Each row of a before or after table is a point. One or more steps were done to the points. Then noise was added and the rows were shuffled. The steps act on columns, c1 being the first. What was done? A step turns or swaps two columns, mirrors them in a line or flattens them onto one, adds a multiple of one to another, or multiplies or shifts one. Angles are multiples of 10 degrees, from the lower column toward the higher: turns from -170 to 170, lines from 10 to 170 but not 90. Use the fewest steps. Two steps may share a column if one is a turn and the other turns, adds or multiplies; they go together, in the order done. Otherwise the lowest column goes first.
In the rows, zero is written as 128.

Before (14 x 2)
[[133  84]
 [ 55 117]
 [159 194]
 [184 175]
 [104  86]
 [ 96 157]
 [115 168]
 [158 141]
 [ 72 130]
 [ 70 160]
 [159 149]
 [170 203]
 [ 71  80]
 [109 105]]
After (14 x 2)
[[172 185]
 [108 102]
 [ 81  71]
 [ 95  90]
 [119 115]
 [172 177]
 [142 145]
 [127 129]
 [179 194]
 [ 95  85]
 [112 104]
 [146 149]
 [150 153]
 [109 106]]
Steps: flatten c1 and c2 onto the line at 50 degrees

Before (12 x 6)
[[139 160  94 126 109 149]
 [142 201 158 162 176 178]
 [186 202 204 143 123 151]
 [ 46 139  70  55  57 159]
 [ 85 108  87  60 128 136]
 [ 54 147  99 129  94 113]
 [121 139 155 145 123  86]
 [167 148 159 177 132 209]
 [114 178  77 106 146 150]
 [164 162 114 122 117 178]
 [ 63  70  93  71  37 123]
 [171 167 140 173 105 124]]
After (12 x 6)
[[174 178 139 177 103 128]
 [116 193  83 105 148 135]
 [167 177 114 122 118 171]
 [ 54 154  96 128  94 106]
 [118 143 154 147 126  95]
 [168 151 160 178 132 215]
 [143 170  95 129 106 138]
 [187 226 208 140 127 173]
 [ 80 101  85  63 129 126]
 [141 223 159 163 176 191]
 [ 50 140  75  58  53 140]
 [ 64  52  92  69  34 111]]
Steps: multiply c2 by 1.3; add 0.3 times c3 to c6

Before (13 x 11)
[[179 116 122  87 211 156  83 133  96  48 173]
 [191 119 152  38 126 117 164 121 155 112  65]
 [147 130 167 144 187  48 111 105 115 111 180]
 [142 154 134 186 161  87 150 118 132  98  50]
 [148  84 132 150  97 130 141 133 169 138 172]
 [109 189 168 119  84  52 127 178 172 113  67]
 [192 133 127 124 118  38  71 166  83 118 130]
 [132 107  97  82  94 157 152 199 101 164 122]
 [171 152  96 104 164 161  71 127 152  94 125]
 [121 125 100 164 146  70 130  63 107 127 175]
 [ 83  62 191 152 140   7  72 118  96 138 159]
 [209 128 130 140  96 165 121  85  42 131 154]
 [134 158 133 130 105 122  97 176 205 225 173]]
After (13 x 11)
[[179  89 119 116 209 152  80 172  98  50 131]
 [190 122 129 134 114  37  69 133  85 120 167]
 [133  82 102 106  92 151 155 121 100 165 197]
 [144 151 131  82  96 128 139 172 173 140 134]
 [142 181 138 150 157  89 149  52 132  94 121]
 [167 104  95 156 162 163  67 125 151  89 124]
 [146 143 169 128 187  49 113 178 111 113 106]
 [122 167 100 127 142  70 133 174 103 125  62]
 [133 130 131 155 107 125  97 172 204 222 172]
 [ 83 147 187  61 142   6  69 158  96 141 114]
 [190  38 151 118 127 116 163  65 157 111 120]
 [103 120 170 190  81  54 129  67 172 108 177]
 [205 143 132 128  94 164 124 154  41 134  87]]
Steps: swap c2 and c4; swap c8 and c11

Before (11 x 18)
[[ 93  97  74 131 127  63 177 129 165 129 162 141  42 186 154 100 219 102]
 [169  96 142 161  75 169 132 160 124  78 200 216  66  79 155 111 163 131]
 [100 178 101 103 155 155 143 165 210  93 106  96 120 129 169  80 149  82]
 [131 131 145  93 122 160 156 124  91 107  64 136  47 188  94 177 124 115]
 [161 180  19 123  68 162 166 170 169 103  60 137 107 175  72 163 226 132]
 [186 138 126 170 160  93 118 198 173 116 140 188  92  95 163 138 123  63]
 [150 149  65 152 129  86 137 112 188 144 112 209 107 162 131 180  68  82]
 [143 226 147 209 180 105 144 101 123 161  97 118 193 194 146 138 143  85]
 [128 138  90 151 126  80 137 210 178  54 124 159 116 165 220 124 158  63]
 [117 134 128 162 163 116 135 169 191 150 106 181 237 119 161 156  98 213]
 [130 154 197 165 158 139 125 192 187  83  71 169 134 202 208  98 160  80]]
After (11 x 18)
[[ 98  96  97 102 156 157 138 164 210  93 108 178 124 131 171  81 152  84]
 [186 191 125 171 164  92 119 200 170 113 141 140  96  97 163 142 123  59]
 [142 117 147 211 179 107 147  99 126 159  98 228 192 196 148 138 142  83]
 [128 158  92 153 124  79 141 208 177  55 124 139 113 163 218 126 157  60]
 [133 138 143  94 124 161 156 124  92 107  63 132  47 191  92 178 125 112]
 [167 215 143 158  74 168 132 161 122  77 202  96  67  78 155 111 163 133]
 [151 207  66 151 126  86 134 112 188 143 116 147 106 162 134 181  72  84]
 [ 91 141  77 133 127  65 177 131 164 128 161  95  43 183 157 103 215 102]
 [116 177 127 159 163 117 135 171 193 150 108 129 237 118 159 158  99 213]
 [159 138  21 119  70 159 164 170 170 104  57 177 106 177  73 162 225 131]
 [131 170 197 166 159 140 124 190 188  85  67 150 132 203 206 102 161  81]]
Steps: swap c2 and c12

Before (8 x 32)
[[ 24 141 171 198 149 160 185 159 171 151 130 130 137 176  49 115 181 169
  148  69 144 225 154 120 117 113  76 139 137 173 190  76]
 [144  67  76 120  92  73  82 112 118 155 127 135  95 105  78 180 140  62
   43 157 118  77 148  98 219 176 112  88  79 140  73 158]
 [ 74 151 150 164 146 140 141 210 171 206 140 152  99 157  72 135 170 157
  170  38 151 136 139 128  63  82  57 142 169 156 193 103]
 [106  88  89 112 100  75  88 118  88  92 164 146  85  28 115 187 113  79
   97 170 100  79 108 129 187 202 155 111  83 125 103 194]
 [ 55  76 166 185 115 158 157 134 166 136  77  87 149  74  62 166 175 210
  167  65 153 150 191  85 131  95  22  57 163  90 208 145]
 [114 137  93 113 123  69 110 128 102 104 101 160 146 107  82 178 171 110
  126 145 158 117 170 142 156 134 104 168  85 129  94  57]
 [105 113  89 104  85  91  55 111 119 106 138  99  97 110 123 197 123 130
   51 151 128  58  53  70 172 157 132  90  41  94 106 190]
 [108 103  89 135  55 106  49 166 112 115 169  82  69  88  68 191 154 148
   39 151  95  95 119 120 175 156 138 125 122  71  96 182]]
After (8 x 32)
[[108  90  87 113 102  42  89  91  87  87 122 145  85  32  79 187 114  76
  100 169  99 113 108 127 188 202 154 112  80 126 105 194]
 [147  67  76 120  92  39  83 127 120 156 110 136  94 105  61 180 146  64
   40 159 119 147 149  96 215 174 109  91  79 141  76 158]
 [107 104  91 135  54  92  50  95 114 116 170  82  66  88  65 198 154 149
   41 149  94 163 118 120 178 154 139 126 121  70  95 182]
 [118 134  94 114 126  33 107 156  99 102 123 163 144 110  94 176 171 110
  124 146 158 161 172 142 155 137 102 168  88 130  93  57]
 [ 23 139 174 202 151 179 183 132 168 149 161 127 137 176 170 113 179 168
  149  69 141 241 154 123 117 115  75 138 139 176 189  75]
 [ 57  73 166 184 112 177 157 178 167 136 125  89 148  73 112 168 176 211
  165  64 151 200 192  83 130  95  22  57 164  87 210 148]
 [107 113  90 105  86  67  54 116 115 108 112 103  95 107  63 197 127 130
   49 152 127  97  53  69 172 157 129  91  41  94 105 187]
 [ 73 153 149 166 147 143 142 129 170 203 212 152  99 158 107 138 168 154
  170  37 151 182 137 130  62  81  62 145 168 157 192 102]]
Steps: multiply c6 by 1.6; turn c8 and c11 by 80 degrees; turn c15 and c22 by -60 degrees

Before (9 x 64)
[[ 98  93 153 126 116 116  36 105 126 134 170 103 141 111 121  89 144 122
  140 123 156 128 125 128 120 134 133  71 131 120 152 138 111 139 125 123
   98 110 132 165  92  39 211 168 107 199 157 145 125 121 144 119 153 115
  153  95 103 130 121 117 110 116 132 125]
 [ 82 133 136 107 118 111 145 106 137 167 138  85 121 113 112 102 140 138
  141 134 154 111  79 143 136 126 111 123 139 145 108 140 164 157 125 110
   84 103 117 109 118 126 192 134 122 145   7 136 182 186 123 156  79 134
  158 111 137  27 126 121 182 107 166 125]
 [104 131  91 128 125 128 164 139 129 153 106 140 128  62 119  96 159 134
  141 144 148 109  72 130 118 170 152 142  99 118 100 117 106 126 126 134
  138 101 118 104 106 127 126 143 117 112 150 141 119 107  89 118 146 115
  157 108 137 125 100 114 106 136 134 144]
 [101 107 132 118 160 159 180 106  94 157 132 110 104  94 128 188 155  90
  135 105  95 110 118 116 118 173 119  65 126 148  99 111 137 169 137 152
  152 117 124 116 110 144 135 152 156 118 100 141 143 188 145 107 120 117
  103 126 150 139 123 100 114 127 114 114]
 [118 105 137 115 116 151 131 157 134 156 116 104 115 102 129 130 142 142
  169 143 101 112  80 135 127 118  77 120 143 123 147 165 150 168 139 102
  154 161 134 194  89 104 115  83 142 143 142 142 125 111 119 112 148 134
  157 139 162 121 100 120 109 108 104 143]
 [117 118 133 134 112 154 117 180 135 139 101  83 151 134 143  96 138 141
  170 131 125 140 119 166 135 165 147 144 143 120 207 112 180  69 141 148
  127 137 129 132 137 116 131 141 147 104 151 137 126 100 131 155 160 106
  150 114 109 104 104 132 113 169 127 148]
 [118 146 104 122 122  71 167 125 104 148  97 168 216 130 157 156 155 111
  138 114 115 161 123 182 152 167 152 117 145 127 139 146 127 110 142 118
  154 126 149 106 105 128 128 147 157 101 159 147 133 109 144 125 172 131
  155 103 139 138 113 115 122 113  97 109]
 [115 111 138 133 147 131 119 113 146 153  97 215 108 123 121 106 147 137
  130 100 174 141 118 118 142 115 129 149 120 106 104 125 175 168 120 141
  132 120 167 111  85 118 123 137 142 149 135 113 126 116  73 118 158 120
   18 197 100 156 105 103 132 111 107 136]
 [ 98 149 154 112 112 148 182 134  80 128 125  86 145 109 147  93 141 115
  145 128 210 119 110 118 206 138 150 149 130 125 160 148 159  95 113 148
  154 110 138 111 141 142 141 117 127 100 155 145 121 162  98 140 160 126
  159 101 100 161 108 129 106 116 115 134]]
After (9 x 64)
[[104 158  89 129 124 127 164 138 129 154 107 149 129  62 117  97 156 132
  141 145 148 110  71 130 119 211 151 143 102 116 101 118 105 126 126 136
  136 102 117 104 107 128 124 143 139 113 140 142 119 108  91 119 145 114
  132 107 139 128 101 112 104 134 134 144]
 [116 159 138 115 115 153 132 156 133 138 116 140 114 103 130 131 160 140
  167 144 101 110  82 134 127 107  78 123 143 123 149 164 149 168 140 102
  156 161 136 193  91 104 114  86 114 143 103 143 126 113 119 113 146 133
  105 140 164 123 101 118 109 108 104 145]
 [101 104 132 118 160 158 181 106  92 149 132  98 105  94 127 189 160  90
  135 104  96 109 116 117 118 218 120  66 126 147 100 111 136 169 137 153
  151 117 124 116 112 145 136 151 101 117 111 141 146 186 144 106 120 118
  107 127 150 139 123 100 114 125 116 113]
 [ 83 159 137 107 118 112 146 107 137 133 138   6 121 114 111 101 170 138
  141 133 154 110  80 143 136 124 113 124 141 146 107 142 163 157 125 109
   85 103 117 109 117 128 191 134 136 146  86 134 183 186 124 155  80 134
  134 110 138  27 124 121 181 109 166 125]
 [116 152 132 135 110 155 115 180 137 134 101 151 151 133 142  97 144 140
  169 132 125 140 118 166 135 202 145 144 144 119 208 111 178  69 143 147
  127 137 131 130 138 113 132 140 111 104  84 137 126 102 129 155 162 107
  120 113 109 105 105 133 112 167 127 149]
 [101 153 153 128 115 116  35 104 126 143 169 158 141 112 122  88 136 123
  142 121 153 128 124 128 120 140 132  72 131 121 153 139 111 140 126 123
   97 111 132 163  93  39 214 166 150 199 103 145 124 121 143 118 153 117
   94  96 104 129 122 116 112 115 131 125]
 [ 98 160 156 112 111 147 180 135  79 141 125 155 146 111 146  95 131 114
  147 126 210 118 108 118 206 150 148 148 131 125 160 147 160  94 115 146
  154 111 139 110 143 140 141 119 128 101  85 143 120 161  98 138 160 125
  148 102  99 160 108 128 105 114 115 134]
 [117 154 106 121 121  71 167 124 107 152 100 159 216 130 157 156 153 111
  137 112 114 161 125 182 151 206 152 118 145 129 140 144 127 110 142 117
  153 125 146 105 105 128 129 146  99 101 168 147 135 111 143 125 171 132
  146 101 140 137 112 116 123 112  97 109]
 [116  17 140 131 146 131 117 111 146 143  97 135 109 124 121 105 156 140
  131 100 175 140 118 116 142 100 129 149 120 105 102 125 176 168 119 141
  131 119 166 110  84 116 126 135 114 152 214 113 126 117  73 119 158 120
  112 197  99 156 106 104 131 110 106 136]]
Steps: swap c2 and c55; mirror c10 and c17 in the line at 50 degrees; swap c12 and c47; multiply c26 by 2; multiply c45 by -1

Before (12 x 64)
[[121 124 124 119 114 155 131 118 136 136 120 156 140 149 102 129 141 132
  140 119 118 150 123 145 204 120 131 134 112 122 129 140 116 105 106 126
  151 135 139 103 120 124 103 122 100  96  67 140 128 129 104 113 134  89
  144 143 123 141 137 122 103 141 116 181]
 [134 125 139 133 149 116 129 131 144 149 150 121 130 132 125 135 137 121
  125 130 112  88 137 115 113 138 128 106 128 159 125 148 128 110 128 156
  107 136 132 127 226 105 148 133 121 150 149  95 129 131 121 137 131 143
  124 126 122 118 112 123 113 132 125 102]
 [129 116 104 121 110 113 143 141 110 148 123 126  89 129 113 114 141 137
  147 118 122 130 140 123 111 120 110 113 107 165 117 134  98 187 105 123
  109  96 112 126 129 108 158 127 133 148 131 105 138 146 104 120 120 138
  140 138 113 138 143 133 160 133 105 123]
 [161 111 118 141 124 114 101 147 116 140 120 148 141 113 124 140  88 128
  151 148 144 135  81 139 110 103 115 120 102 141 118 109 100 100 140 152
  131 136 147 107 118 151  91 119 120 151 150 106 138 150 137 126 106 147
  144 139 141 132 136 131 123 128 165  97]
 [139 127 101 132 112 126 148 116 132 135 114 149 103 124 103 126 137 137
  148 107 132 158  94 124 119 101 176 135 119 125 142 129 166 104 109 120
  116 116 116 169 123 109 120 127 121 138 134 141 134 135 124 134 136 137
  128 147 176 146 150 129 127 112 111 101]
 [152 147 121 119 120 115 113 144 145 119 133 130 119 114 130 130 126 142
  152 169 107 151 113  90 125 179 126 134 106 158 136 110  97 125 123 137
  109 117 110 155 124 105 108 122 102 146 123 138 135 152 115  87 131 134
  113 139 113 146 147  87 181  77 133 106]
 [133 117 144 122 124 116 143 128 102 139 124 131 141 161  95 139 144 142
   83 133 110 160 124 144 112  99 125 115 109 158 116 125 142 126 109 155
  119 102 125 149 125 142  91 129  81 108 130 129 145  59 117 135 130 140
  124 142 116 151 123 124 112 133 115 105]
 [ 92 217 136 129 119 116 125 103 120 152 109 121 128 116 104 127 140 111
  134 105 120 151  77 132 142  96 152 108 108 166 161 132 121 101 204 143
  114  88 128 108 115 122  90 140 117 148 146 134 144 146 106 107 122 147
  146 134 117 170 125  78 102 125 109 110]
 [130 166 126 183 124 147 140 122 104 148 110 172 143 122 100  70 135 129
  146 163 119 109 138 122 113 101 121 115 113 135 116 108 102 104  99 153
  127 128 120 117 128 142  93 120 109 150 140 125 175 157 169 128 128 152
  141 131 134 118 131 130 110 115 102 102]
 [ 91 151 107 119 116 123 126 126 134 154 120 125  91 119 125 114  90 143
  130 180 111 115 116 141 135 100 110 130 114  94 114 117 196  98 147 136
  114 136 144 117 194 130 165 118 134 102 120 140 128 156 149 132 116 141
  147 138 133 132 143 134 135 136 119  99]
 [ 99 131 249 174 110 157 146 107 138 105 170 127 147 133  99 148  89 138
  148 119 117 118 133 125 134 167 127 129 130 152 121 110 106 113 103 142
  120 137 149 116 114 106  98 120 128 138 143 122 132 130 108 134  80 122
  120 127 114 143 155 123 166 130 110 117]
 [ 94 124 105 139 116 115 142 112 130 153 124 145 130 112 119 131 140  45
  147 137 136  96 133  59 116 113 145 114 106 130 127 110 123 145 123 146
  162 114 137 131 114 127 101 149 124 115 124 140 160 153 124 121 130 140
   58 131 117 116 141 126 118 115 142 124]]
After (12 x 64)
[[ 90 150 108 121 115 123 132 126 133 153 120 125  92 118 125 113  90 143
  131 180 112 114 116 140 135  99 110 131 114  93 113 117 196  98 147 135
  114 120 144 117 193 130 165 118 134 102 121 118 129 155 149 132 117 141
  147 137 132 132 144 134 135 136 119  99]
 [133 118 145 123 125 116 108 128 103 137 125 132 141 161  97 139 145 141
   83 134 110 160 124 145 111  98 126 116 109 158 124 123 143 127 110 153
  118 149 125 149 124 142  90 130  81 107 130 117 145  59 117 136 131 140
  125 143 115 152 123 123 112 133 114 106]
 [131 166 127 182 123 147 117 122 104 148 109 172 142 121  99  70 135 129
  146 162 119 109 138 122 114 100 121 116 114 134 126 108 103 104  98 153
  128 125 121 118 129 142  94 121 109 151 140 115 176 157 169 129 128 152
  140 131 133 117 132 130 110 115 102 103]
 [138 128 102 132 112 126 106 114 131 135 114 148 103 124 104 125 137 137
  149 107 132 159  94 124 119 101 175 135 120 126 120 129 166 104 109 119
  117 136 116 169 123 109 120 127 121 138 133 145 134 134 124 134 135 138
  128 146 175 147 149 129 126 114 111 101]
 [ 94 124 105 138 116 114 112 111 130 154 124 146 129 111 120 131 141  45
  147 138 135  95 133  59 117 113 145 113 107 130 115 110 122 146 123 147
  161 140 136 131 113 127 100 149 124 114 124 130 159 153 124 121 129 139
   57 131 115 115 142 126 117 115 143 125]
 [129 116 104 122 112 113 108 141 111 148 123 126  90 131 113 115 141 136
  147 120 121 129 140 123 111 120 111 114 107 163 144 135  98 187 104 122
  110 158 112 126 128 107 157 128 133 147 131 109 138 146 104 119 120 138
  140 139 112 138 142 133 159 134 106 123]
 [ 92 217 135 129 119 116 123 102 121 153 110 121 129 116 105 127 138 111
  135 105 119 151  78 132 142  97 153 108 108 165 133 133 121 102 203 143
  115 167 128 108 114 122  91 140 116 148 147 160 144 146 105 108 122 147
  146 134 118 169 124  79 102 126 109 109]
 [162 111 117 141 122 113 156 148 115 142 120 149 141 112 124 141  89 129
  153 148 144 135  81 139 110 103 115 120 103 142 144 109 100  99 140 152
  130 124 147 107 118 150  91 118 120 150 150 112 137 151 137 126 105 147
  143 138 140 131 136 131 123 128 164  97]
 [ 99 131 249 174 109 158 111 107 138 106 168 126 146 133 100 148  89 139
  148 118 117 119 133 126 133 168 127 128 131 152 131 110 106 113 102 143
  120 115 150 117 114 106  98 119 128 138 143 118 132 130 107 133  79 123
  120 128 116 143 155 124 166 130 109 118]
 [120 124 124 118 114 154 128 119 135 135 120 156 140 149 101 128 142 132
  140 118 118 151 123 145 204 121 131 134 112 121 118 140 116 105 105 126
  152 120 138 104 120 125 103 121 100  96  66 133 128 129 104 113 134  89
  144 142 123 140 137 121 102 140 116 181]
 [153 148 119 119 120 116 141 143 144 120 134 130 120 114 129 131 128 143
  152 168 106 151 112  89 126 179 126 136 107 158 121 110  97 125 122 138
  111 140 111 155 124 105 109 121 102 147 122 138 135 152 114  88 132 134
  113 139 112 146 147  86 181  76 133 106]
 [134 125 139 132 149 116 129 132 144 149 149 121 130 131 125 135 137 121
  125 129 112  88 137 115 114 139 129 106 130 158 158 148 128 110 129 156
  106 121 132 126 226 106 148 134 121 150 148 113 129 130 122 138 132 143
  124 126 124 118 112 124 113 133 125 102]]
Steps: turn c7 and c38 by -170 degrees; turn c31 and c48 by 70 degrees

Before (10 x 64)
[[106  96  99 127 106 125 125 146  58 148 136 143 208 138 104 115 137 125
  117 133 116 109 139 129 135 127 132 121 154 147 124 123 140 145 156 118
  153 134 142 123 135 159 144 156 129 160 111 116 146 134 151 140 171 129
  135 161 135 147 103 151 158 124 125 104]
 [138 124 114 157 114 103 135 114 141 104 139 106 131 124 140  87 104 138
  118 145 167 122  76 137 147 106 110 113 116 118 144 162 177 140 151  81
  128 143 133 100 118 146 109 137 121 118 100 142 108 127 146 115 120 113
  124 182 107 117 158 130 134 142 100  73]
 [130 125  92 146 126 148 136 145 123 116 134  96 134 101 118 134 129 109
  113 103 120 125 164 118  83 127 159 147 152 133 142 105  94 154 137 113
  144 127 133 125 153 132 174 137 118 104 133  89 117 112 131 115 105 148
  136 132 129 106 146 131 130 142 137 107]
 [117 136 126 154 113 117  91 125 148 149 122 104 151  87 143 154  91 118
  164 153 131  98 131 171 156 145 120 141 132 119 148 111 175 147 113 148
  134 106 139 138 148 139 142 145 142 121 118 165  77 157 150 131 150 104
  131 135 135  89 134 146 123 112 151 152]
 [ 80 108 104 127 119 119 123 135 126 116 107 184 107  99 136 144 149 136
  134 122 131 137 116 152 129 131 122 123 149 146 110 127 190 120 115 124
  113 130 110 128 143 153 139 128 140 117 102 107 120 155 126 148 125 128
  110 172 127  97 144 113  82 145 124 117]
 [103 110  92 119 142  99 136 125 155 106 139 124 158 121 145 107 170 120
  103 122 148 126 104 104 123 120 146 144 161 152 129 148 143 184 132 149
  110 140 109 119 149 123 114 123 134 159 132 125  86 138 120 112 152 119
  168 133 115 129 122 110 146 150 126 156]
 [121 150 112  94 110 154  86  96 138 143 151 142 128 126 152 102  80  95
  138 105 108 117 118  90 140 120 142 151 143 106 155 135 129 150 120 121
  115 141 142 135 159 136 121  99 125 145 119  94 132 140 115 151 148 149
  102 125 101 144 121 134 125 143 123 130]
 [102 169 124 107 188 149 121 128 173 115 124 153 142 109 139 115 110 121
  121 156 105 127 131 146 152 153 139 124 140 143 128 101 111 153 124 132
  129 110 113 101 106 124 108 102 104 145 131 132 145 139 142  99 169  97
  156 157 162 146 116 129 100 156 110 112]
 [150  78  99 157  87 109 135  95 121 123 136 200 153 111 127 175 167 115
  131 123 122 112 112 125 110 146 126 154 129 111 114 131 129 129 168  88
  138 147 131 110 143 128 131 142 127 139 121 162  95 120  81 144 131 154
  120 125 154 150 137 109 163 133 156 140]
 [144 100  97 109 152 102 137  95 137 130 158 134 116  93 155 164 118 119
  113 100  90  99 117 134 143 120 156 124 112 138 126 161 109 152 147 128
  125 148  94 122 127 128 114 133 105 131 146 121 138 156 173  98 132 165
  130 112 126 144  99 120 120 146 161 140]]
After (10 x 64)
[[ 77 108 105 126 119 119 124  94 127 116 109 182 127 101 137 144 149 139
  129 121 131 134 116 152 128 132 103 119 149 147 109 127 190 119 117 123
  115 131 113 126 145 154 138 128 140 154 105 108 135 157 128 151 125 128
  112 198 128 100 142 113  83 145 122 119]
 [120 150 112  95 109 156  85 114 137 146 150 144 117 126 151 101  83  90
  139 103 110 117 118  93 140 120 132 150 143 108 153 133 127 152 121 118
  112 144 140 135 161 134 121 100 126 106 121  95 131 143 115 152 150 146
  102  57  99 145 122 136 124 143 121 130]
 [119 135 123 156 117 114  89 119 144 152 121 102 143  86 143 153  92 117
  162 152 130  97 130 168 159 146 142 137 130 120 147 113 176 147 113 148
  134 105 141 140 147 136 146 148 140 251 118 168 222 158 148 128 148 103
  131 130 136  88 134 146 121 113 151 150]
 [139 124 116 153 113 102 135  73 138 101 139 108 144 124 140  88 102 135
  122 143 166 119  74 137 146 107 125 111 117 119 144 161 178 141 151  84
  131 145 133  99 116 146 111 137 120 182 100 141 160 127 145 117 121 111
  125 165 105 115 159 130 130 141  99  72]
 [107  94  99 130 104 124 126 109  60 143 138 144 151 140 105 115 136 124
  118 132 115 112 140 130 137 126 204 120 154 146 121 122 143 144 156 117
  153 135 143 120 135 155 148 158 130  66 111 117 118 135 149 139 172 131
  131 210 137 145 105 150 158 121 127 102]
 [104 166 125 107 188 148 120 105 171 112 125 153 121 109 142 115 110 122
  120 157 105 126 132 144 154 152 142 125 141 140 128 102 116 153 121 132
  130 110 115 102 108 126 107 103 105  80 131 133 106 138 144  98 170  98
  158 163 163 149 116 128  98 156 115 114]
 [146  78  99 157  85 108 136 116 122 123 136 200 141 108 128 175 165 116
  134 124 121 113 110 124 108 148 152 155 127 111 112 129 126 129 168  87
  139 145 130 107 143 129 133 142 128 197 118 164 202 117  82 145 129 153
  123  52 150 149 138 107 161 130 154 138]
 [102 113  93 117 143 100 136 122 154 106 139 127 120 121 147 109 171 120
  101 120 151 126 103 102 123 120 164 140 159 148 129 149 146 187 134 147
  112 136 111 119 148 124 113 123 133 204 130 122 232 138 119 110 154 120
  170 126 115 128 124 112 147 148 125 157]
 [130 122  90 143 129 147 134 133 123 115 133  98 101 101 120 136 132 106
  110 100 121 124 163 118  81 126 143 144 151 135 143 107  92 149 136 111
  145 129 135 125 153 132 174 138 119 167 134  92 132 112 133 116 104 144
  136 170 132 104 147 133 129 140 136 110]
 [142 100  94 109 154 102 133 125 140 128 156 134  96  93 158 166 121 118
  113  96  89  99 115 137 144 120 127 127 111 138 126 164 108 152 147 128
  126 150  93 122 125 124 115 132 105 104 144 123 110 155 171  97 133 166
  132  35 127 144  96 121 122 147 161 140]]
Steps: turn c8 and c56 by 60 degrees; multiply c56 by 2.5; turn c13 and c27 by 70 degrees; multiply c49 by 3; turn c46 and c49 by 130 degrees
